Rows are points. The ring and each string are closed loops that go straight from each point to the next, and from the last back to the first. Before rounding, they use only three directions, however many columns there are. Count how often each string passes through the ring. Passing back the other way cancels.
In the rows, zero is written as 128.

Ring (7 x 4):
[[127 116 145 109]
 [139 128 133 121]
 [142 118 110 139]
 [139  81 103 153]
 [124  56 112 144]
 [110  61 122 124]
 [113  91 138 108]]
String, 27 rows:
[[112 115 145  95]
 [139 121 173 107]
 [139 112 152 119]
 [125 107 122 121]
 [124 122 117 116]
 [130 112 121 124]
 [138 107 128 130]
 [154 125 134 137]
 [150 137 104 141]
 [150 129  93 150]
 [153 106 116 152]
 [156  96 119 157]
 [150  87 120 154]
 [135  86 116 142]
 [123  79  93 143]
 [133  51  93 163]
 [120  58  94 147]
 [121  82 110 132]
 [131  61 128 142]
 [120  44 125 139]
 [ 98  44 108 125]
 [ 97  61 107 117]
 [100  55 131 112]
 [112  71 141 113]
 [104  79 141 102]
 [117  89 156 104]
 [110 105 157  91]]
Times through: 0
String:
[[128  94 110 133]
 [124  89  92 140]
 [128  71  93 150]
 [124  75 107 138]
 [131  82 125 134]
 [131  62 132 140]
 [118  44 126 137]
 [101  35 109 131]
 [105  55 102 130]
 [119  75 111 132]
 [132  76 123 139]
 [143  66 124 154]
 [149  78 125 155]
 [134  91 121 136]
 [131 100 101 138]
 [131 116  84 139]
 [145 125  94 145]
 [153 118 112 148]
 [143  98 125 141]]
Times through: 0

Ring (10 x 9):
[[ 98 118 145 108 115  73 120 104 117]
 [112 127 122  76  92  83  98 107 119]
 [128 136 110  68  84  96  84 111 120]
 [146 146 105  77  87 111  76 117 119]
 [166 154 109 109 104 137  75 128 120]
 [179 155 120 148 125 168  85 146 123]
 [174 149 135 176 142 180 101 156 126]
 [152 137 152 188 154 161 120 149 125]
 [130 127 162 183 155 131 131 134 122]
 [101 117 162 150 141  85 134 111 117]]
String (27 x 9):
[[100 113 190 210 180  93 159 116 116]
 [ 98 119 173 172 159  61 140  94 109]
 [129 132 141 136 127 111 111 121 119]
 [113 120 147 131 125 111 123 126 124]
 [127 129 136 123 117 119 109 127 123]
 [105 124 149 126 128  70 120  99 113]
 [124 131 139 127 123  96 109 112 117]
 [134 133 127 110 108 123 100 128 123]
 [111 129 143 121 124  65 112  94 111]
 [104 127 115  51  79  57  91  91 115]
 [128 137  89  21  52  98  68 113 123]
 [127 140 102  48  74  75  75  97 115]
 [127 139 123  96 106  75  91  96 112]
 [145 141 121 110 107 125  91 126 121]
 [150 142 121 116 109 138  92 134 124]
 [150 142 123 120 112 134  92 131 122]
 [187 158  96 105  93 187  66 158 130]
 [193 164 103 128 110 178  67 149 124]
 [180 159 121 153 130 156  83 137 119]
 [158 147 135 157 137 133  99 127 117]
 [143 139 137 145 131 121 105 124 118]
 [144 140 146 164 145 118 111 121 116]
 [162 145 152 198 161 158 115 143 121]
 [140 137 149 168 146 123 115 125 118]
 [137 133 163 194 164 123 128 127 117]
 [136 129 172 213 174 141 139 139 121]
 [135 126 165 196 160 156 136 150 127]]
Times through: 1

Ring:
[[145 100 104 109 101 102  61 136 187 121 124 154]
 [130 127 135 113 105 120  68 117 159 116 136 174]
 [119 148 157 130 111 138  82 113 127 111 140 174]
 [110 167 174 158 119 159 102 119  89 104 138 161]
 [111 165 169 184 124 170 122 140  71 100 129 130]
 [116 151 154 186 123 165 125 153  81 100 124 114]
 [129 123 124 172 116 145 116 166 117 105 118 103]
 [143  98  99 146 109 119  92 165 159 114 114 111]
 [149  92  94 118 102 102  68 148 186 121 117 138]]
String (25 x 12):
[[162  81  79 114 101  88  54 153 202 126 107 135]
 [165  94  88 117 104  88  43 144 193 129 102 148]
 [150 114 111 128 108 107  58 137 165 122 112 152]
 [159 107 104 106 103  89  34 125 190 130 110 173]
 [136 104 115  90  97 102  58 118 194 120 139 176]
 [118 111 128 103 100 124  89 124 171 110 152 162]
 [125 129 136 132 109 131  87 130 141 111 134 153]
 [123 128 136 137 110 136  95 135 137 109 135 145]
 [106 131 149 118 105 142 103 120 142 104 157 162]
 [108 171 181 142 116 155  91 103  98 106 145 182]
 [105 180 188 158 120 165 101 108  79 103 143 173]
 [103 140 156 139 110 155 117 128 118 100 153 147]
 [119 154 158 163 118 153 102 133  98 106 129 144]
 [118 172 171 186 126 165 107 135  69 104 121 139]
 [111 133 145 147 111 151 117 140 121 102 143 134]
 [101 155 165 182 121 176 141 149  75  94 140 116]
 [115 168 165 215 131 180 137 162  48  97 115 100]
 [118 145 146 194 123 166 134 165  80  99 120  98]
 [117 122 131 157 112 149 124 157 123 102 135 112]
 [129 125 128 158 114 139 104 153 125 108 123 121]
 [123 114 123 143 109 137 110 152 142 106 134 122]
 [142  88  90 153 108 122 107 179 159 110 114  91]
 [160  92  83 156 111 108  80 176 163 119  94 100]
 [144  76  82 122 101 106  89 166 192 115 122 112]
 [135  85  95 114  99 111  91 153 188 113 134 127]]
Times through: 0
String:
[[123 155 156 163 119 149  95 132  99 108 124 147]
 [116 184 182 190 128 170 106 128  56 104 121 147]
 [112 199 194 213 135 184 117 134  28 100 116 136]
 [123 173 168 197 129 165 107 142  62 105 112 130]
 [118 138 144 158 115 150 111 143 112 104 132 130]
 [110 136 146 165 116 159 129 151 105  99 138 117]
 [118 145 146 197 124 167 136 167  78  98 119  95]
 [134 142 133 210 127 159 124 178  78 103 100  85]
 [136 132 128 172 118 139  99 158 114 110 110 116]
 [124 119 126 144 110 136 105 148 138 107 132 127]
 [128 100 108 141 107 130 110 162 155 107 130 111]
 [154  84  80 148 108 109  89 178 171 117 104  96]
 [164  87  79 145 108  99  69 171 176 123  94 109]
 [149 113 109 145 111 115  73 151 152 119 107 131]
 [130 114 121 133 107 126  92 143 153 111 130 137]
 [133  95 105 111 100 113  85 143 183 114 136 140]
 [150  85  90  95  97  90  55 137 209 124 125 155]
 [129  96 110  99  98 111  81 133 189 114 144 154]
 [124 119 129 130 107 130  93 137 149 110 136 144]
 [127 123 131 130 108 128  87 133 147 112 133 150]
 [116 116 132 108 101 128  92 124 164 109 152 160]
 [119 134 147 107 104 127  74 107 153 113 148 184]
 [126 162 165 134 114 135  64 102 118 116 130 190]
 [126 156 158 149 116 141  80 120 110 112 126 165]
 [120 143 149 146 113 143  95 129 119 108 134 151]
 [110 130 145 134 108 146 111 132 132 103 149 145]]
Times through: 3
